Rows are points. Examples show where two turns around zero, p and q, send a point. Where does a point land after both, in the order given? Backwards means that the second turn is done in reverse. Each puzzle has new turns, and all numbers are rounded.

Turn p:
-20; 26 => -31; 12
17; 25 => 1; 30
2; -51 => 28; -42
Turn q:
-23; -35 => -25; -34
-16; 3 => -16; 4
39; 32 => 41; 30
Where do these land?
p, then q: -8; -42 => 13; -41
p, then q: -4; 44 => -24; 37
q, then p: -34; 29 => -44; 9
p, then q: 32; -18 => 37; -1
q, then p: 13; -13 => 18; -5

Turn p:
-8; -26; -12 => -11; -25; -12
-13; -39; 4 => -21; -36; 4
-11; -15; -4 => -13; -13; -5
43; 54; 12 => 50; 46; 16
-3; 22; 15 => -1; 23; 13
-8; 4; -14 => -5; 4; -15
Turn q:
23; 9; -14 => 23; 16; -7
24; -15; -13 => 26; -7; -16
8; 7; 30 => 6; -5; 31
-56; 0; -3 => -56; -3; -7
Where do these land?
p, then q backwards: 26; 1; 76 => 21; 33; 70
q, then p backwards: -21; 1; -9 => -22; 0; -6
p, then q: -10; -13; -19 => -7; -4; -24
p, then q: 2; -10; -24 => 6; -1; -25
p, then q: -6; 12; -14 => -2; 17; -9
q, then p: 8; 10; -10 => 10; 12; -4

Turn p:
8; -19; 12; -43 => 4; -29; -12; -38
-15; 3; -26; -31 => -18; 3; -36; -15
-32; 15; 6; 44 => -25; 31; 31; 27
61; 11; 24; 10 => 65; -6; 15; 4
-16; -9; -11; 62 => -20; 8; 26; 56
-6; -1; -5; -41 => -7; -6; -25; -32
Turn q:
28; 32; -13; 4 => 37; 13; -21; 8
-10; -2; 31; 29 => -5; -3; 32; 29
3; 21; 17; -3 => 18; 13; 15; 0
-42; 10; 1; 1 => -27; 31; 12; 0
-23; -19; 3; 34 => -31; -5; 9; 31
44; -42; -40; -65 => 8; -49; -49; -68
Where do these land?
q, then p: -46; -17; -1; -5 => -37; 22; 11; -22
p, then q backwards: 2; -1; 44; 25 => -6; 6; 50; -3
p, then q: -21; 20; -32; -33 => -12; 35; -35; -17
q, then p: 58; -2; 58; 1 => 50; -57; 31; -1
p, then q: -33; 27; -18; -2 => -4; 46; -6; 1
p, then q: 5; -1; -35; -11 => -12; 4; -34; 8
q, then p: 34; -27; -16; 25 => -11; -33; -6; 39

Turn p:
-32; -14; 18; -34; -27; -15 => -35; -21; 0; -23; -19; -33
-10; 9; -15; 21; -17; 43 => -1; -19; -8; 18; -22; 42
40; 18; -29; 20; -6; -1 => 35; 32; -18; 16; -11; 14
35; 19; 47; -13; 2; -51 => 16; 41; 45; -14; -3; -49
-3; -42; -17; 30; 7; 16 => 16; -35; -22; 29; 21; 6
-7; -15; 11; -28; 16; 5 => -6; -16; 5; -29; 17; -5
-24; 24; -15; 4; 26; 2 => -27; 17; -2; 4; 19; 25
Turn q:
-6; 11; -9; 34; -21; -45 => -13; 19; -6; 36; -39; -23
-42; -15; -5; -2; -9; 50 => -27; -25; -1; -10; 6; 56
-9; 7; 9; 11; 6; -2 => -11; 4; 12; 9; 3; -1
0; 0; -10; -9; 46; -3 => -12; 6; -12; -5; 41; -18
-6; -40; 7; -22; -2; 3 => -10; -25; -5; -37; -7; -3
21; 9; 51; 7; -8; 21 => 24; -11; 55; -2; 1; 4
-24; 9; 15; -18; 0; -13 => -18; 24; 11; -18; -5; 3
65; 18; -58; -1; -12; -11 => 65; 7; -54; 27; -1; -18
Where do these land?
p, then q: -3; -15; 27; 14; -23; 6 => -4; -21; 13; -2; -29; -16
q, then p backwards: -8; -8; -11; -18; -23; -30 => 6; 13; -16; -23; -30; -9
q, then p: -3; -26; 20; -6; 8; -24 => -22; 1; -1; -13; -2; -33
p, then q: 52; -5; 26; 12; -1; 32 => 53; -27; 26; -8; -1; -18
q, then p: -24; -25; -76; -12; 19; -4 => -24; 6; -74; 5; 23; 31
p, then q backwards: -8; 29; -12; 16; 12; -10 => -23; 31; -6; 5; 4; -3
p, then q: -5; 50; 25; -7; 7; 29 => 7; 0; 45; -19; 2; 41

Turn p:
3; 5; -19; 44; -12; -27; 19; -25 => -4; 2; -34; 35; 1; -28; 24; -22
-34; -51; -1; -39; 15; 17; -12; -6 => -24; -37; 5; -49; 31; 23; -12; 1
-12; -11; 17; -11; 28; 7; -33; 4 => -9; -4; 23; -8; 29; 6; -29; 12
-29; 40; -42; 37; -7; 6; 20; 22 => -29; 43; -42; 18; -17; -3; 26; 29
46; 21; 21; 8; -17; -4; -11; -40 => 30; 0; 18; 42; -13; 6; -8; -43
-32; -23; 7; -9; 31; 12; 30; 25 => -13; 3; 9; -43; 26; -6; 27; 27
18; 26; 20; 6; -42; -15; -11; 2 => 4; 3; 15; 25; -46; -14; -13; -15
6; -21; -1; -25; 11; 27; -3; -5 => 9; -17; 9; -19; 14; 31; -1; 2
33; 40; 32; -24; -23; -18; -17; -27 => 26; 18; 28; 15; -32; 0; -31; -47
2; -31; -17; -29; 28; -10; -3; 11 => 17; -17; -15; -36; 25; 1; -15; 13
0; 5; -17; 43; -14; 6; 20; 40 => -6; 5; -16; 22; -20; -17; 33; 43
Turn q:
20; -7; 8; 7; -1; 10; 13; -62 => 12; -36; 14; 6; -10; 10; 0; -53
-31; -5; -3; -76; 5; -28; -4; 27 => -27; 15; -31; -68; 32; -13; -16; 19
10; 15; 16; -12; -7; 3; 5; 33 => 23; 15; 7; -17; 4; -1; 1; 28
-24; -2; 2; 11; 12; 21; 12; 26 => -13; 10; 4; 6; 5; 28; 16; 27
8; 25; -13; -6; 23; 10; -18; -41 => 7; 13; -10; 12; 6; 15; -22; -48
-12; 5; -29; 29; -30; 22; -5; 36 => -4; 24; -15; 21; -41; 4; 22; 34
51; -57; 0; 1; 15; -12; -21; -9 => 16; -61; -20; 26; 13; -23; -31; 6
-20; 20; 7; 33; -14; 13; -21; -29 => -15; 17; 27; 22; -33; 10; -9; -24
-1; 6; 13; 12; -4; -39; 39; 19 => 2; 2; 25; -8; 22; -30; 39; 12
Where do these land?
q, then p: -15; 4; -43; 4; 13; 19; -9; -1 => -21; 16; -32; 17; -2; 21; 15; 6
p, then q backwards: 1; 24; -3; 2; -44; -19; 13; 26 => -2; 3; -20; 13; -53; 3; -17; 3
q, then p: 3; -2; 28; -3; -42; -38; -33; -26 => -13; -22; 15; -4; -16; -35; -46; -36
p, then q: 10; -39; 0; 3; 30; 12; -15; 13 => 4; -19; -11; 13; 33; 11; -14; 32
p, then q: -9; 22; 4; 20; 35; 43; 0; -7 => 13; 28; 23; 15; 19; 43; 13; 7
q, then p: -5; 24; -2; -13; 40; 20; 6; 24 => 15; 36; 5; 6; 15; 31; 4; 25
p, then q: 39; -3; -9; -14; 17; 6; 19; -8 => 43; -17; -14; 8; 6; 6; 2; -10
p, then q: -2; -3; -21; 2; 45; -17; 25; 6 => 18; 18; -29; 1; 42; -6; 9; -9
q, then p: 16; -27; -4; -20; -64; -54; -34; -14 => -8; -37; -30; -22; -27; -51; -52; -31
q, then p: -4; 28; 20; 35; -36; -7; 30; 13 => 15; 14; 33; -6; -36; -29; 30; -16
q, then p: -34; -26; 30; -14; 6; 35; -2; -25 => -35; -27; 31; -18; 8; 39; -2; 5

Turn p:
-44; 3; -12; 10; -7; -11; 47; 8; 30; -6; 24 => -44; 11; -12; -4; -13; -36; 22; 2; 33; -13; 27
4; 12; -21; -13; 29; 30; 17; -5; 27; 6; -17 => -2; 12; -35; -33; 22; 17; 19; 0; 15; 4; -6
1; 11; 22; 32; -22; 21; 23; -13; -10; 30; -21 => -27; -14; 15; 9; -17; 27; 37; -12; -5; 27; -15
-12; -37; 22; -52; -44; -12; -30; -27; -12; 37; -8 => -8; -10; 25; -32; -40; -5; -60; -38; -27; 19; -22
55; 16; 5; -17; 21; -6; -8; -32; -14; -10; 35 => 64; 16; -4; 7; -1; 19; 0; -25; -10; 5; 33
-5; -15; 22; 54; 3; -21; -55; 47; -1; 0; 33 => -6; -30; 28; 59; 25; -12; -38; 45; 3; 20; 26
-13; -32; -25; -20; -31; -7; -1; 42; 7; 20; -22 => -17; -18; -7; -30; -21; -35; -19; 35; -8; 10; -31
4; 25; -4; -28; 4; 72; 4; -2; -38; 1; -10 => -2; 3; -5; -40; -3; 64; 19; 12; -38; -22; 2
-6; -15; 8; -22; 16; 6; 35; 19; 12; -7; -13 => -2; -6; 9; -41; 11; -16; 19; 4; 19; -11; -3
-23; 58; -7; 15; 6; -57; 12; -25; -16; -4; -43 => -17; 59; 7; 40; 18; -27; 33; -30; -22; -7; -38
15; -18; -49; 34; 57; 11; -21; -5; -15; -44; 13 => 34; -29; -52; 34; 46; 6; 1; 11; -2; -43; 15
24; -8; 41; 6; -32; -27; -23; -7; 30; -23; 27 => 26; 7; 35; 29; -27; -2; -34; -4; 43; 14; 11
Turn q:
24; 30; -35; 50; -23; 6; -3; -14; -9; 26; -28 => 18; 23; -54; 31; -10; 20; 22; -14; -20; 19; -30
-19; -29; 53; 11; 4; -11; 7; -7; -23; -20; 19 => 2; -27; 56; 22; -7; -6; -1; 3; -14; -32; 6
10; -42; 37; -4; -35; 14; -10; 4; 46; -37; 27 => 39; -19; 36; -3; -38; -5; -12; 20; 58; -18; 8
6; -12; -29; -15; 16; -35; -42; 16; -13; -23; 16 => 15; -12; -21; -19; 4; -15; -50; -9; -21; -9; 34
-22; -35; 28; -29; 18; 54; -46; 2; 22; -6; 10 => -5; -16; 45; -14; 13; 46; -45; 1; 49; 6; 9
-28; 8; 29; 4; 0; -63; 42; -28; 9; 24; -32 => -28; -8; 20; 13; -2; -64; 31; -36; -17; 1; -41
-35; 14; -4; -8; -25; 4; 29; -34; -19; 11; -5 => -45; 9; 3; 3; -27; 8; 31; -23; -7; -11; -8
-7; -9; -34; 8; 29; 13; -8; 37; 17; -13; 19 => -7; -11; -31; 4; 24; 1; -31; 35; 18; -3; 19
27; 24; -14; 7; -23; 5; 23; 3; 3; 66; 3 => -6; 18; -20; 3; -20; 2; 34; 18; -18; 60; -20
8; -43; -5; -39; 28; 41; -4; 15; -9; -22; -13 => 2; -32; 10; -48; 32; 38; -9; 14; 18; -16; 10
35; 55; -9; 26; -4; -23; 31; -40; 13; 25; 6 => 11; 31; -24; 33; -4; -29; 57; -22; -10; 37; 8
0; 39; -18; -13; 13; -5; -19; 46; -37; -31; -21 => 3; 45; -21; -25; 33; 4; -27; 12; -36; -34; 6
Where do these land?
q, then p: -14; -26; 38; 3; 8; -4; 12; -23; 9; -6; 29 => -8; -27; 35; 13; -7; -8; -6; -14; 35; 8; 14
p, then q: -7; 3; 49; 10; -7; 31; 5; -1; 9; 14; -53 => -26; -3; 39; -10; 26; 22; 15; -6; 31; 3; -45
q, then p: 10; 15; -22; 10; -30; -17; 62; -14; 7; 26; 0 => -26; 5; -11; -7; -35; -48; 46; 0; -8; -1; -15
q, then p: -44; 15; -76; 12; 0; 15; -63; 33; -12; -2; 12 => -26; 14; -62; 29; 10; 33; -59; 41; -37; -21; 3
p, then q: -25; 49; -25; -18; 39; -6; 48; 0; 12; -28; -20 => -32; 35; -22; -9; 38; -42; 36; -3; 9; -28; 30
p, then q backwards: -18; -26; 27; -19; -7; -6; 4; 3; -3; -31; -4 => -23; -21; 28; -19; -6; -7; -5; 1; 7; -30; -7
p, then q: -6; -35; -6; -9; 59; -4; -30; 10; -10; 19; -22 => 1; -43; 2; -19; 50; 6; -24; -24; -22; 10; 16
q, then p backwards: -24; -22; -1; -13; -7; -6; -9; -3; -42; -30; -19 => -27; -19; 1; -26; -1; 23; -4; -18; -36; -21; -5
p, then q backwards: -21; 31; 54; -3; -29; -12; 2; 33; 10; 11; -8 => -26; 21; 53; -29; -6; 18; 8; 12; 8; 29; 22
q, then p: 37; -45; -17; 11; -1; 3; -38; 27; 44; -33; 2 => 59; -14; -31; -6; 0; -2; -41; 31; 27; 29; -12
p, then q: 40; -2; -10; 42; -11; -22; -38; -35; 0; 29; 3 => 21; -21; -32; 40; -12; 32; 9; -12; -21; 39; -27
p, then q: 19; 19; 19; -19; -17; 31; 33; -3; 5; 1; 55 => -7; 21; 19; -8; -46; 6; 21; 35; 21; 18; 36
q, then p: 31; 18; 14; -53; -20; 15; 27; -39; 5; 24; -17 => -11; 29; 11; -55; -28; 1; 32; -39; 2; 20; 8
q, then p: 22; 6; -43; 47; 21; -18; -14; 12; -33; 6; 41 => 11; -39; -33; 39; -6; -7; 5; 30; -48; -1; 31
